Rows are points. The points of each table are mixes of a few directions, plus a little noise. How many directions does each table use, and how many do they share? Where both have some left over, give the other angles between the two spaces (their principal angles), to ten degrees, smallest first.

First, 4 rows:
[[-15   4]
 [ -7   2]
 [ 66 -18]
 [-45  12]]
Second, 6 rows:
[[ -9   3]
 [ 54 -15]
 [-77  21]
 [  7  -2]
 [ -8   2]
 [ 32  -9]]
Directions: first 1, second 1, shared 1

First:
[[ 10 -54   4]
 [ 15 -79   5]
 [  7 -39   3]
 [ -8  41  -3]
 [ -7  38  -2]
 [ -8  42  -3]
 [-10  51  -4]]
Second, 7 rows:
[[-12  66  -5]
 [  8 -44   3]
 [ -2  11  -1]
 [ -6  33  -2]
 [ 15 -80   6]
 [-10  53  -4]
 [  7 -40   3]]
Directions: first 1, second 1, shared 1

First, 8 rows:
[[-17  21  27 -15]
 [ 59   6  17 -35]
 [ -2 -24 -37 -25]
 [ -7  18  27  28]
 [ 13  -6   0  95]
 [ 19  -7 -10 -58]
 [-40  -5 -16 -22]
 [-25  -4  -8  30]]
Second, 8 rows:
[[-38 -10 -23 -33]
 [ 35 -27 -30  35]
 [-40  21  24  11]
 [ 20 -11 -16 -33]
 [-39  22  22 -39]
 [ 41 -26 -29  14]
 [ 11   2   3 -24]
 [  9  29  49  70]]
Directions: first 3, second 3, shared 3

First (9 x 6):
[[  5  59 -69   5  -5  79]
 [ 43   8 -30 -26 -19  32]
 [-35  38 -25  28  14  31]
 [ 21 -40  34 -19  -7 -42]
 [  1 -12  12  -2   0 -14]
 [ 21   5 -17 -12  -9  18]
 [-34  11   4  23  15  -3]
 [-40 -24  47  22  19 -52]
 [ 20 -46  41 -19  -7 -50]]
Second, 7 rows:
[[ -8  52 -54  12   1  64]
 [ 40 -44  29 -31 -16 -36]
 [ -6 -45  54  -3   4 -62]
 [  5  -7   5  -4  -2  -7]
 [-38  27 -12  28  15  16]
 [ 25 -26  16 -19 -10 -20]
 [-18  43 -40  17   6  47]]
Directions: first 2, second 2, shared 2

First:
[[-10 -24  32   9 -19 -19   9  23]
 [-16 -24 -33  39 -50  32  -1   6]
 [ 33  69  12 -46  63  32 -16 -12]
 [  3 -71 -12  15 -32 -41  21 -22]
 [ -8  74  -6 -24  62  -6 -23  -2]
 [ 13 -22   6  34 -29  -1 -33  12]
 [-13  23  12  15   3  -5 -25  24]
 [ -1 -26 -11 -41   3   9  69 -29]]
Second, 10 rows:
[[  2 -11  -9  15   7  -3 -10   9]
 [ 20 -24 -12  56  25  30 -22 -81]
 [  8 -16 -11  29  14   8 -15 -21]
 [ 18 -23 -12  50  23  26 -21 -69]
 [-16   5  -3 -26 -11 -33   4  88]
 [ -9  14   9 -27 -13 -10  13  26]
 [-16  29  20 -56 -26 -17  27  44]
 [ 17 -27 -16  54  25  21 -24 -56]
 [ -8  39  31 -57 -27   6  35 -18]
 [-17  14   4 -38 -18 -29  13  77]]
Directions: first 5, second 2, shared 0; angles 40, 50

First (7 x 9):
[[ -6  25 -12  22 -11  12 -17  15  22]
 [-12  24  -8 -10   0  12  24  14  10]
 [ 16  -6  13 -17  38 -17 -13 -41 -32]
 [  4  -5  15 -50  39 -13  38 -30 -38]
 [-22  -1  -8 -28 -20   7  75  25  12]
 [  6 -15 -10  37 -20 -11 -19  -7  22]
 [ 14 -22  10  46 -27  11 -87  24   4]]
Second (10 x 9):
[[ -5 -32  12   9 -42  19 -19  52   2]
 [  0  24  -8  -6  22  -6  13 -22   1]
 [ -4   7  -1  -1  -4   8   2  12   3]
 [ 33 -91  22  21  -7 -45 -34 -46 -26]
 [-19  95 -27 -23  43  15  41 -14  17]
 [ -2 -19   6   5 -22   9 -11  27   1]
 [  0 -24   8   6 -22   6 -13  23  -1]
 [ 14 -34   7   8   3 -22 -11 -27 -12]
 [  7  20  -9  -5  35 -20  14 -48  -4]
 [-23  55 -12 -12  -5  36  19  44  18]]
Directions: first 4, second 2, shared 2

First:
[[ 29 -32 -33  -7 -20 -23  17   0 -18 -16 -26]
 [-25 -53   9   0  -1 -52  14  -1  -8  17  -5]
 [-41  -1  47  13  16 -12  -6 -17   4  18   8]
 [-66 -24  67  15  21 -31  -8 -24  -1   6  -7]
 [ 31 -16 -57 -25 -11  13  -7  39  -2 -56 -30]
 [ 61 -17 -82 -24 -26   1  14  37  -6 -19 -10]
 [ 18  69  41  30  -2  38   5 -61  -5  32  17]
 [-16  25 -14 -19  20  45 -36  50  25 -43   3]
 [  8  50  20  18   3  20   6 -23  10  60  48]]
Second, 11 rows:
[[ -6 -52  -5  -5 -23   1   8  76 -19 -30  26]
 [-21   7 -25 -16  24  -9 -14  -4  22   7  -5]
 [ 39 -18  40   9 -28   1  -1  47  -1  -1  -4]
 [ -3 -13  16  -4 -20  33  29 -42 -35 -16  30]
 [ -7 -16 -33  14 -11 -19  33 -68 -51 -29 -26]
 [  7  27  39  14  -5  30 -14  52  15  20  41]
 [-37  69 -61  34  49 -42 -29   1  24  24 -31]
 [ 19 -49  39 -83   3  30  -4 -48  42   6   1]
 [ -4  34 -24   9  25 -27 -13 -37  17  17 -39]
 [-14  37  21  43 -13  39   5  50 -24   4  65]
 [ 27 -26  -7 -16  -2 -37  -2 -25  11  -4 -60]]
Directions: first 4, second 5, shared 2; angles 80, 90

First (11 x 12):
[[-38 -42   6  29 -13  32  20  43  34  38 -11 -56]
 [ 25  -9  21   4   2   3 -13 -45  70 -37  36  24]
 [ -4 -18  10  12  -2  12   2  -1  37   0   9 -11]
 [ 27   1   4  -2  39 -17  -7 -20  18  -3   3  28]
 [ 12 -11  -4   6  58 -17   5  15   1  34 -23   7]
 [  8  12 -10  -8  21 -16  -1   5 -31  10 -15  12]
 [ 24   1   7  -2  23 -11  -9 -26  26 -14  11  26]
 [-19  16 -13 -10 -32   3   4  18 -52   3 -11 -14]
 [ -8   3  -5  -2  -8   2   3  10 -18   5  -6  -7]
 [ 24  23  -1 -16   6 -17 -13 -30 -11 -26  11  34]
 [-49  22 -15 -12 -95  26   9  31 -75  -9  -4 -42]]
Second, 8 rows:
[[ 17 -16   1 -16   2   4 -21   4 -33 -13  32 -18]
 [-26   3 -29  22   4  -7  26  28   9  29 -32   5]
 [ 44 -24  24 -39   0  11 -50 -17 -52 -40  69 -28]
 [ 25  -5  24 -21  -3   7 -26 -23 -14 -26  33  -7]
 [-17  15  -1  16  -2  -3  21  -3  31  13 -31  17]
 [-38  -1 -50  32   8 -11  37  50   4  45 -44   2]
 [ 10  12  29  -8  -6   4  -7 -33  21 -18   4  11]
 [-16  17   2  15  -3  -3  20  -7  34  11 -31  18]]
Directions: first 3, second 2, shared 0; angles 30, 70

First:
[[ 21  43  -7  -8 -20  29   4 -16  29   0  43  -8  66 -26]
 [-14 -64  23  13  14   7   7  18 -22 -35   5  28 -19   9]
 [ 15   8  -6   7  21 -27  12  26   6  -1 -41 -15   4   0]
 [ 24   1  44  12 -34   4  24 -22  22 -19  27 -20 -27 -18]
 [  8  48   0  -3 -37  46 -22 -40   4  14  37  -9  27 -16]
 [-32  45 -47 -42  -6  38 -70 -29 -16  59  22  13  10  20]
 [-77   5 -79  -1 -15 -87  35 -48 -44  52 -50  11 -20   4]
 [ 48 -29  46   2  33 -20  27  59  46 -37  -8 -18 -18   2]
 [ 11 -25   1 -19  47 -30   5  54  24  -6 -18   1 -10  18]
 [ -4 -31  26  36  -3  41 -22  -1 -50 -30 -18  17 -13   6]]
Second:
[[-42 -75  -6 -21 -76  24  31  29  36  21   6  46  -2  16]
 [ 23  15  -9  -4   0 -31   9  20 -44  25 -34  -2  28   3]
 [ -2  39  26 -16  18  -1   4   8 -18 -16  43 -43 -25 -13]
 [ 27   2   7 -71 -12  47 -32  -4   2  -2 -17 -62 -24 -36]
 [ 39   2 -15  39  18  15 -40 -25  32  11 -47  22  22  20]
 [ 41  37  29  50   0  32 -33   4  72  21   7  10  -8  45]
 [  0  28  -4 -25   0 -55  16  -3 -27  -8 -11 -24  -8 -34]
 [-39  -5  -1  28  54  -1  13 -17 -41 -38  50   5   3   0]
 [-47 -10  24  -5 -26 -10  53  46 -21   5  66  11 -11  17]
 [  1 -35 -50  25  24 -19 -24 -58   9 -20 -63  37  26 -18]]
Directions: first 6, second 6, shared 1; angles 30, 30, 80, 80, 90

First:
[[  6  27  -1  -1   3  26  -9  -5 -10  -1  -3   2   5  -1  -4   7   2  19]
 [ 10  38   0   8   7  48 -26  -3  -5  -1   3   7  -2 -13 -18  11   8  30]
 [ -2  -7   1   1   0  -5   1   1   4   0   2   0  -2  -1   0  -2  -1  -5]
 [ -3  -5 -12 -67 -26 -74  95 -22 -61  -3 -49 -32  55  73  82  -5 -33 -16]
 [ -7 -30   7  32   8   2 -31  15  40   2  25  12 -31 -31 -32  -7  12 -15]
 [-20 -80   5   5  -8 -75  22  14  33   3  11  -4 -16   2   8 -23  -6 -57]
 [ 17  65  -5 -13   2  54  -7 -15 -34  -3 -15  -1  20   8   4  18   1  45]
 [ -2  -9   6  36  13  27 -45  13  35   2  26  16 -31 -37 -40   0  17   0]]
Second, 10 rows:
[[ 20  -7   5  13 -28  -4 -21  -4 -37 -27   1 -28  25 -34 -34 -22  14 -15]
 [  5 -55   4  14 -22  21 -10   7 -14 -12  20 -22  58 -20 -37 -44 -24 -40]
 [ 41  54   9   8 -24 -11 -31 -13 -67 -47 -20 -40   6 -48 -35   4  49  17]
 [-21 -29  11   1  41 -75  23  25  53   0   1   4 -58   4  18  20  19 -23]
 [-10 -36 -14   2 -33  47  -3 -12   1  27  17  18  41  18   0 -32 -44 -12]
 [  2  29 -12   0 -37 -28 -10 -26 -11  13 -15  22 -46   3  22  13  24  21]
 [  3  43  10 -19  68  55  16  21   5  -9  -4 -12  29  15   1  28 -13  29]
 [ -7 -22   0   1   4  10   5   6  10   6   9   1  15   5  -2 -10 -16 -12]
 [-14  50  -1 -25  62  37  26  10  31  21  -9  24 -15  42  37  44 -14  44]
 [-19 -27 -12   5 -31 -53   4 -13  28  28   0  33 -55  14  30  -1   7 -11]]
Directions: first 2, second 4, shared 1; angles 80

First, 8 rows:
[[  9  20 -20  24  -7  -2 -10   4   1  -9  20 -10   6  13  16 -14 -23 -13
  -27  11]
 [ 24  55 -56  65 -20  -5 -27  12   3 -24  55 -28  17  36  43 -36 -64 -35
  -74  30]
 [-10 -23  24 -28   8   2  12  -4  -1  11 -24  12  -7 -16 -18  16  27  15
   32 -13]
 [-21 -49  50 -57  17   4  25 -10  -2  21 -48  24 -15 -32 -38  32  58  31
   66 -27]
 [ -6 -15  15 -18   5   1   8  -3  -1   6 -14   7  -5 -10 -11  10  18   9
   20  -9]
 [-17 -39  39 -46  14   4  19  -8  -1  17 -39  20 -12 -26 -30  26  46  25
   52 -21]
 [ 26  61 -62  71 -21  -5 -30  13   3 -26  60 -30  19  39  46 -40 -71 -38
  -81  33]
 [ -5  -9  10 -11   4   1   4  -2  -1   4  -9   4  -3  -6  -7   6  11   6
   12  -5]]
Second:
[[ -1  -8 -19  -1 -11  12 -19 -25  -9  12  -9  24  -8 -15 -24  12   7  27
    3 -15]
 [-14  -1   4   9  -4   0  -5 -22 -18   3 -10  24  13   5 -21   3  17  26
   21  -3]
 [ 43  -2 -18 -29   8   6   9  56  51  -5  28 -66 -43 -19  55  -4 -48 -70
  -61   5]
 [-15   0   5  10  -4  -1  -5 -21 -18   2 -10  25  14   5 -21   2  17  27
   21  -2]
 [  0 -10 -25  -3 -15  15 -25 -30  -9  16 -11  30 -12 -20 -29  15   9  33
    2 -21]
 [ 30 -14 -43 -23 -11  22 -23   4  25  15   7 -12 -45 -36   5  14 -24 -10
  -41 -21]
 [-33  13  43  24  11 -21  23  -7 -28 -14  -8  16  46  36  -7 -13  26  15
   44  20]
 [  0  29  71   6  42 -43  73  86  26 -45  32 -83  34  57  84 -42 -24 -95
   -5  57]
 [-11  -9 -18   5 -16  13 -25 -41 -21  16 -18  43   1 -13 -40  15  20  48
   17 -19]]
Directions: first 1, second 2, shared 0; angles 60

First, 10 rows:
[[ 40  24 -17 -35  41 -11   7 -47 -15  11  22  39  16  31 -62  16  -3   7
    0  19  68 -61 -49  45]
 [ 72 -42 -13  11  17   5  30  15  -7  -1 -13  -8  10  50  37  -5  20  11
  -54  -6  42   1  21  27]
 [-22   7   1  -9  -9  22   7  16 -25   7 -38   7  -6 -37   4 -12   8 -22
    3  -5 -12  44  34 -23]
 [ 32 -54  -3  37  -5 -21  -3  13  15 -22  36 -51  -2  58  65  -5  -2  12
  -31 -20  12 -28  -8  -7]
 [-71  -3 -23  16 -29  12  17   7 -95 -51 -11 -28 -21 -47  21 -10  19 -34
    5 -49   3  36   6 -92]
 [-41  24   3   2 -16   9   5   4  -8 -10 -17  11  -6 -43 -19   6   8   3
   17  -2 -34  33   8 -16]
 [  6  24  23   0   3 -20 -23 -12  81  19  27  19   9  10 -34  20 -19  39
   23  34 -40 -26 -26  54]
 [ 49  -9  12  20   7 -19   2   2  76   5  21   6  13  43  -1  20   1  55
  -16  24 -22 -19 -11  66]
 [-56  25  19  -2 -18  -8 -34  -5  27   7  17  -5  -8 -33 -15   1 -24  -8
   45   8 -47  -3 -13 -20]
 [-10   4  -1 -40   9  30  -7   7 -49  35 -43  10  -4 -32   3 -32  -8 -64
    7  -1  30  23  37 -34]]
Second, 8 rows:
[[-16  18 -13  -1  56  14   4 -12  16  66 -20  -9   2  -9 -19  -1   8 -22
   21  29 -17 -32  16  26]
 [-50 -29 -41  65  21 -45  12 -26  28   7  31 -44 -41   4  41  17  32 -14
    2   3   0 -22 -25 -28]
 [ 11  25 -11 -35  31  28  26  17  -9  17  -8  28  12   1 -26  12  -9 -21
   18  11  -6  -1  12  20]
 [ -9 -31  40 -27 -43   1  37  62 -16 -42   1   3 -10 -12 -27 -27  25  34
  -16 -71  12  34 -31 -35]
 [ 32 -28  13  -4  14  24  35  61 -13 -32  36 -46  29  59   7  -4  -7  34
   -9 -53 -22 -50 -17  13]
 [ 46  39 -24   1 -15   3 -44 -43   7 -13   7  44  15  13  43  38 -57 -37
    8  71  -4  29  41  23]
 [ 14   4   7  19 -33 -18 -41 -57 -46 -42  -1 -10  16   2 -10  -8   3  40
  -29 -10  37 -19 -23  -5]
 [-25   4  32 -18 -31  -7 -28  -3  35  42 -46  33 -23 -58 -11 -26   5 -15
    6  19  -3  62  26 -12]]
Directions: first 5, second 6, shared 2; angles 50, 70, 90
